Every row gives one point. Any point is a mix of the corners, with weights that add up to 1. It lies inside the corners' shape when no weight is negative. Is each point inside? If not, which corners have a negative weight?
(in the rows, 128 means zero)

Corners:
(1): [147 142]
(2): [161  80]
(3): [ 56 153]
Points:
[155  89] -> inside
[130 104] -> inside
[142 132] -> inside
[107 131] -> inside
[156  85] -> inside

Corners:
(1): [119  39 169 167]
(2): [111 145  67 180]
(3): [135 154 130 157]
(4): [129 150 101  88]
(5): [ 92 140 174 114]
Points:
[119  58 159 163] -> inside
[123 170 114 136] -> outside (1)
[125 147 119 156] -> inside
[111 108 154 136] -> inside
[125 146 102 106] -> inside

Corners:
(1): [139  99 154 171 130  97 123 104  94]
(2): [129 105 172 150 111  66 126 114 112]
(3): [154 119 170 169 142  75  42  87 105]
(4): [140  98 128 169  92  77 136 164 103]
(5): [  7 118  92 143 175  95 143 130 193]
(6): [139 105 128 149 193  98 107 195 104]
(7): [144 111 142 158 144 107 118 104 154]
(8): [149 148 119 153 166  88 119 146 111]
(9): [158 133 107  79 149 182 119 103 100]
(10): [155 230 114  76 149 242 109 131 125]
Points:
[121  94 132 167 131  80 117 110 127] -> outside (2, 6, 10)
[113 147 118 116 146 136 102 106 127] -> outside (1, 6, 7)
[132 121 133 148 141 102 115 128 131] -> outside (1)
[137 133 131 149 151  99 116 130 115] -> inside
[127 126 129 135 141 118 116 111 123] -> outside (6)
[144 157 127 124 143 153 114 132 123] -> inside
[126 126 127 130 152 115 117 134 123] -> outside (1)
[ 89 146  92 124 163 143 143 152 135] -> outside (2, 3, 7)

Corners:
(1): [120 143 122 127 145  98 119 117 140 157 171 134 117  83]
(2): [152 128 145 138 135 142 125 126 156 147 129 158  79 147]
(3): [144 136 139 166 158 136 172 142 128 168 133 179 135  94]
(4): [122 187  89 164  94  88  58 189 101  74 179 191 138 172]
(5): [106 168 120 144 125  69 109 128 130 104 100 224  34 174]
(6): [153  82 116 154 124 143 124 124  77 130  92 108 115 158]
(7): [ 89 166  86 132 139 130 107 200  99 143 137 135 153 110]
(8): [ 67 125 129 118 100  95 110 208  71 148 144 138 135 108]
(9): [150  81 111 212 127 170 137 125 125 167 149 162 113 128]
(10): [ 58 148 128  90 150  84 112 119  98  67 192 186  96 189]
(11): [155  65 106 172 181 169 146 121 178 157 166 172 222  62]
(12): [166 109 110 188  87 152 200 113 185 187 116 143  66  93]
(13): [ 65 143 166 149 147  93 140 148 153  90 121 113  71  91]
(14): [180  85 118 170 167 139 154 143 181 148 185 151 136 118]
(15): [ 85 138 146 132 113  50 152  83 162 182  97 123  93 147]
Points:
[107 134 131 138 129 123 140 156 126 150 143 154  81 112] -> outside (4, 6, 11, 15)
[140 125 123 155 118 112 134 131 127 145 145 160  97 143] -> outside (7, 11, 13)
[158 113 113 173 140 152 134 142 129 146 134 137 133 112] -> outside (5, 8, 10, 15)
[123 126 117 153 122 125 148 132 139 143 142 156 100 124] -> inside
[110 135 108 127 118 102 111 151 125 143 153 137 148 131] -> outside (3, 5, 9, 13)
[113 136 112 146 126 124 129 160 123 146 136 148 118 118] -> inside
